Each wall is flat, endless, passes through zero and stands at right angles to its row. A trip goes straight from one point to another. Which walls does it cross, in order?
In the rows, zero is written as 128.

Walls:
(1): [ 85  74 168]
(2): [180 115  99]
(3): [144 103  99]
Trips:
[115 155 108] to [105 142 106] => none
[130 143 143] to [156 126 131] => 2, 3
[132  92 148] to [138 145 132] => 3, 1
[165 106 107] to [ 65 109  95] => 1, 2
[122 112 103] to [157 150 129] => 1, 3
[166 135 114] to [115 117 137] => 1, 2, 3
[106 163 174] to [160 129 107] => 1, 2, 3

Walls:
(1): [150  93  91 144 133 147 136  91 117 144 110]
(2): [ 93 133 113 120 185 118 117  69 120 124 143]
(3): [128 123 165 123 140 107 125 168 103 115 102]
(4): [134 108 111  63 136  95 113 100 114 137  93]
(5): [112 148 122 114 139 157 138 131 137 129 115]
(6): [163 144 125 104  97 143 186 130 123 126 157]
Trips:
[129 122  96 109 117 155 169 156  95 134 171] to [176 127 192 117 143 177 121 194 124 107 165] => 1, 3
[125 135 123 148 110 161 107 114 168 169 127] to [102 160 135 133 130 139  75 123 158 149 151] => 2, 1
[142 145 136 152 146 184 124 141 164 154 140] to [123 141  95 110 110 102 113 118 109 177  88] => 6, 4, 2
[136 118 112  62 142 141 159 128 134 116 158] to [ 64 122 122 101 135 112 130 130 118 157 160] => 6
[123 154 121 121 143 112  72 139 146 148 143] to [105 149  93 131 133 136 164 118 116 160 158] => 5, 4, 6, 1
[143  99  92 148 106 147 146 131 126  99 173] to [130 123 149  90 137  73 113 162 119 137  97] => 3, 4, 1, 6
[150 102 105 133 154 121 160  52 161 134 123] to [172 117  99 134 121 155 139 182 107 101 164] => 4, 2, 3
[114  74  93 136 181 117 102 116 138 144 106] to [154 143 168  87 139  81  90  98 148 136 162] => 1, 3

Walls:
(1): [127 116 182 157 122 119 110 141 143  91 122 108 135 157 127  99 135 141
 102 143 100  99 148 120]
(2): [112 127 108 123  96 173  93 127 112  71 132 118  91 174 130  36 149 117
 147 116 135 181 178 125]
(3): [ 81 147 158 102  87  96 142 131 134 130 124 110 120 135 131 121 122 177
 161 109 108 138 111 161]
(4): [ 82 116 139 153 120 146 133 114 124 118 160 151  90 105  70 130 115  97
 137 131 122 123 115 143]
(5): [ 82 108 121 110 126 124  99 126 115 161 143  85  87 152 127 120 133 128
 114 170 152 172  91 145]
Trips:
[108 135 109 164 120 137  95 115 118  65 180  80 142  81 167 101 167 122
 183  99  98 171 128 119] to [159 136 135 156 141 153 148 128 168 145 104 159 143 123 128 135 132 111
 128 131 100 153 144 203] => 1, 3, 2
[138 141 124 155 132 169 107 114 151 124 124 166 207 146 114 121 133 147
 124 143 116 145 158  80] to [123 120 116  91 112 165 173  91 126  51 128 153 118 142 101 140 120 121
 121 161 123 151 158 122] => 4, 1
[147  90 153 150 131 161 157 147 143 113 175 111 177 101 150 129 121 130
  83 140 151 152 152  80] to [158 147  62  96 144  83 142 190 143 127 103 143 144 141 140 126 103 119
  96  86 132  96 176 135] => 1
[129 158 141 145 174 141  82 131 109 128 118  92 141 166 131 120 112  94
 103 121  90 114 127 144] to [117 150 104  76 134 117 114  92 154 121 103 134 109 109 107 147 157 127
 144 120 107 171 107 114] => 1, 3, 4
